Every row gives one point. The points of each table are mixes of a few directions, plus a little noise. Count the directions of each table, and those that both share. Where both have some left over, give the other angles between the two spaces (their principal angles), to ten degrees, smallest first.
In the rows, zero is written as 128.

First (5 x 2)
[[139 158]
 [132 138]
 [104  61]
 [135 149]
 [131 134]]
Second (6 x 2)
[[136 148]
 [102  56]
 [128 123]
 [138 158]
 [127 126]
 [138 155]]
Directions: first 1, second 1, shared 1

First (7 x 6)
[[112  97 211 166 160  98]
 [126 130 127 127 124 129]
 [144 127 116 124 139 128]
 [ 82 158 102 113  62 157]
 [129 125 135 131 134 124]
 [145 147  71 102 112 147]
 [157 114 134 132 164 114]]
Second (9 x 6)
[[112 132 120 170 169 132]
 [179 120 180 132 132 118]
 [ 86 143 101 135  98 124]
 [104 134 104 109 104 132]
 [170 124 174 133 121 118]
 [ 91 135  97 144 131 122]
 [173 133 164 125 140 184]
 [ 98 129 108 124  99  95]
 [139 100 104  81 159 124]]
Directions: first 2, second 4, shared 1; angles 50

First (8 x 11)
[[147 141 137 102 143 140 124  93 150 131 119]
 [139 164 126 122 152 153  94 119 114 128  53]
 [125 116 141 111 109 158 127 133 142 131 153]
 [125 113 137 143  98 120 135 159 123 113 147]
 [134  88 118 126 143 118 113 147 163 162 190]
 [124 115 118 154 127  83 147 140 119 123 149]
 [181 172 149 116 147  99 132  79 143  94  68]
 [ 50 114  99 149 105 153 152 155  68 141 146]]
Second (8 x 11)
[[128 128 128 127 128 128 128 128 128 128 128]
 [117 104 122  97 144 124 108 120 153 112 117]
 [118 107 123 102 141 125 111 121 149 114 119]
 [146 169 137 180 102 134 161 142  86 155 146]
 [151 178 139 192  96 135 169 145  76 161 150]
 [117 103 122  96 144 124 108 119 154 112 117]
 [103  72 115  56 164 120  82 109 187  91 103]
 [144 165 137 175 105 133 158 141  90 152 144]]
Directions: first 5, second 1, shared 0; angles 60

First (8 x 18)
[[145 128 135 137 127 134 106 105 127 145 117 106 131 105 116 135 115 143]
 [150  97 118 121 161 136  93 103 109 100 184 178 131 126  84 114 119 150]
 [137 134 103 160 119 115 131 145  94 128 141 127 133 144  87 123 187 134]
 [107 144 165 113 127 128 147 131 159 132  90  99 122 123 175 141  78 117]
 [112 152  99 117 102 139 144 158 170 160  99 132 121 123 184 132 164  83]
 [115  77 141  80 127 134 143  98 121 102 147 150 135 130 149 118  72 137]
 [103 152 158 136 139 109 159 161 131 103 120 118 121 160 141 130 115 119]
 [155 143 103 163 121 130 100 124 113 153 127 116 131 112  89 131 175 139]]
Second (9 x 18)
[[134 103 132 134 138 128 127 142 108 136 132 144 138 120 133 128 145 138]
 [134 109 129 137 129 132 132 139 108 139 132 138 136 119 135 134 146 140]
 [109 120 121 132 135 114 121  89  98 114 118 127 137 134 167 125 116 171]
 [131  94 132 119 153 116 109 122 126 126 114 155 144 114 128 112 128 140]
 [135 240 102  98  49 167 147 122 249 134 127  64  74 124  56 147  79  40]
 [125 110 153 124 175 103 114 143 117 107 129 144 136 153 129 104 131 118]
 [129 113 125 131 128 129 126 125 118 134 125 137 136 117 134 131 133 143]
 [117 130 135 147 135 123 142 133  88 120 143 117 127 152 157 135 140 144]
 [136 133 122 128 111 141 133 137 139 140 131 125 124 116 116 136 133 119]]
Directions: first 5, second 4, shared 0; angles 30, 50, 60, 60

First (9 x 32)
[[209 127  91 154 107 143 126 179 140 154 156 136 120 174  91 138  64 102
  172 156 147 144 144 127 168  89 139 117 135 109 134 108]
 [118 137 148 123 144 123 121 126 134 149 122 141 128 115 141 120 139 133
  117 147 124 128 117 129 115 137 136 138 115 140 140 134]
 [113 112 127 141 129 159 174 131  41  84 105 114 141 124 131 141 128 132
  111  98 138 107 110 136 116 159 130 181 153 148 128  94]
 [105 149 183 125 130 108 208 166 143 137 133 138 118  66 157 135 149 133
   96 110 176 148 144 123 156 124 135 120 117  57 202  77]
 [ 90 126 139 119 143 117 100  81 106 133 103 133 130 121 132 129 156 130
  125 120  97 122 107 112  99 154 104 147 127 179 103 163]
 [ 89 115 112 118 126 114  88  63 103 107 106 112 132 137 116 138 155 130
  140  96  88 122 115 107 105 150  81 132 145 184  73 179]
 [154 143 133 121 142 121  86 138 182 179 139 151 122 137 136 106 118 129
  133 183 115 135 126 135 124 110 152 112  98 128 134 149]
 [121 146 163 123 143 122 156 152 146 153 127 144 124  97 150 120 135 134
  106 146 147 136 129 135 132 127 149 132 111 100 169 107]
 [149 101  54 125  87 143 100 118 156  55 160  81 138 179  99 124 106 134
  151  94 119 113 163 148 135 102 123  76 154 105  65 146]]
Second (8 x 32)
[[156 146  96 116 135 126 118 136 122 126 158 101 134 162  99 138 117 133
  141 122 148 163 138 150 149  95 113 127  92 121 135  99]
 [ 12 162 160 135 134 119 143 101 111 124  98 132 121 116 162 120 152 174
   98 139 111 141 122 119 102 131 135 123  94 133 136  85]
 [165 113 127 130 146 134 125 145 151 123 118 136 127 132 122 107 122 100
  134 106 127  91 120 148 126 141 159 147 177 122 120 166]
 [174  80 146  93 122 127 138 158 180 169 136 160 118 130 161 153 132  81
  113 147  83  75 119 143 124 168 159 151 191 121 151 170]
 [168 114 114 134 111  91 133 154 122 168 151 145 136 130 106 164 126 126
  131 155 158 205 138 129 163  97  83 101  90 108 138  89]
 [ 60 160 121 131 106 146 132  81 135  57 146  78 136 137 130 115 121 159
  113  93  61 102 151 115 117 134 116 127 125 147 132 129]
 [153 111 120 153 123 105 130 144 156 115 130 143 135 123 111 116 121 110
  123 103 118 129 137 137 145 130 125 125 166 111 121 149]
 [133 136 140 131 148 177 105 106  47 145  89 127 118  93 135 110 136 141
  172 159 212 120 102  81 100 131 131 121  91 158  96 135]]
Directions: first 5, second 6, shared 0; angles 30, 40, 50, 60, 80
